Every row gives one point. The points of each table are mixes of a few directions, plus a little noise. How many directions does each table use, and how many do they share? Where both have some left over, give the other angles between the two spaces (their principal angles), to ten degrees, smallest first.
In the rows, 128 means zero.

First, 7 rows:
[[133 117]
 [ 97 191]
 [159  63]
 [101 184]
 [126 133]
 [153  76]
 [126 133]]
Second, 7 rows:
[[115 155]
 [168  44]
 [ 94 198]
 [142 100]
 [129 126]
 [133 118]
 [115 155]]
Directions: first 1, second 1, shared 1

First:
[[171 172 149 173 101 147 144 127]
 [145 109 120 158 138 132 135 134]
 [137  98 131 130 149 106 133 135]
 [ 94  81 117  82 195 120  68 123]
 [127  70 103 142 164 120 127 137]
 [151 178 158 136  77 117 167 128]
 [ 70 187 118  74  72 155 121 112]]
Second, 7 rows:
[[140  76 113 150 152 109 146 141]
 [127 133 129 126 126 130 126 127]
 [100 249 163  77  73 172  86  99]
 [140  76 113 150 152 109 146 141]
 [112 196 148  99  97 153 104 111]
 [138  85 116 146 148 112 143 138]
 [139  81 114 148 150 111 144 140]]
Directions: first 4, second 1, shared 1

First:
[[173  81 128 130 137 134  86 148 167 136 120 133]
 [116 162  89  39  97 123 131 178 147  73 129  24]
 [127 119 131 148 135 130 142 112 107 139 132 161]
 [128 107  57  77 109 137 209 139  34  86 157 149]
 [109 141 189 217 155 123 115  73 132 184 119 194]
 [157 102 116 105 125 131 102 156 156 118 124 106]
 [ 94 187 190 163 136 115  79 111 196 155 106  89]
 [119 124 123 144 131 130 161 107  85 134 138 168]]
Second (9 x 12):
[[ 91 111 149 159 149 114 113  69 108 112 104  90]
 [166 141 101  90 108 135 140 194 148 140 148 166]
 [146 103  81  82 133  85 109 186 136  98  94 135]
 [ 93 108 143 154 151 108 110  76 109 107  98  91]
 [ 90 127 167 175 142 138 125  54 109 130 125  95]
 [166 153 115 103 102 154 150 183 149 154 165 170]
 [ 59  99 171 190 168 106 102  14  91 100  85  58]
 [175 169 121 104  91 174 162 189 155 170 185 184]
 [164 141 103  94 109 136 139 189 147 140 147 164]]
Directions: first 3, second 2, shared 0; angles 40, 80

First:
[[ 62 170 127 175 196 147  87 124 128  64 142  73 125 159 115 147 147 150
  148  62]
 [ 96 126 122 177 177 139 113 147 126 111 156  98 124 149 115 130 152 143
  125  90]
 [114 136 127 139 143 132 120 128 128 115 132 116 127 135 125 132 133 133
  131 114]
 [231  32 122  91  45 101 199 164 126 249 136 210 131  88 140  88 120  99
   79 224]
 [144 122 130 112 108 123 137 125 128 141 121 142 129 119 132 125 121 122
  126 145]
 [112 137 127 142 146 133 118 128 128 113 133 114 127 136 124 132 134 134
  132 111]
 [ 62 179 129 163 188 146  85 114 129  58 132  75 125 156 118 150 140 148
  153  65]
 [181  93 128  92  75 113 162 133 128 181 119 172 131 104 138 112 114 111
  111 181]
 [212  90 134  50  30 103 177 119 129 200  95 200 134  85 149 108  94  97
  112 216]
 [ 65 196 134 139 172 144  82  97 130  48 114  79 127 150 123 156 127 144
  164  72]]
Second (11 x 20):
[[ 77 155 177 144 141 121 186 146 118 159  92 145 155 153 197  93 166  60
  176 118]
 [107 171  63  33 128 113  92  83 103  70 108 140 126 149 180  81  72  98
  102 110]
 [143 132 129 103 115 131 118 139 134 107 174 141  96 181 158  94 123 145
   72 110]
 [139 135  88  86 124 123  98 109 120  95 139 131 119 140 133 109  96 137
   95 122]
 [174  91  67 157 168 121 109 124  98 119 142 129 171 143  84  77 108 143
  106 141]
 [187  93  96 126 109 141  76 122 147 105 183 111  92 111  55 168 101 210
   70 137]
 [ 99 148 191 131 108 134 161 153 147 149 132 136 104 147 173 137 163 110
  139 115]
 [155  93 111 195 182 120 155 153  95 151 137 139 191 171 120  48 147 111
  131 136]
 [101 148 131 103 111 127 121 106 136 124  94 117 118  83 123 176 117 120
  158 131]
 [152  76 164 237 148 137 159 158 138 190 121 110 163  81  47 177 173 151
  179 160]
 [ 71 169 191  93  71 139 133 114 171 140  87 109  75  51 134 248 139 125
  180 126]]
Directions: first 2, second 4, shared 0; angles 30, 90
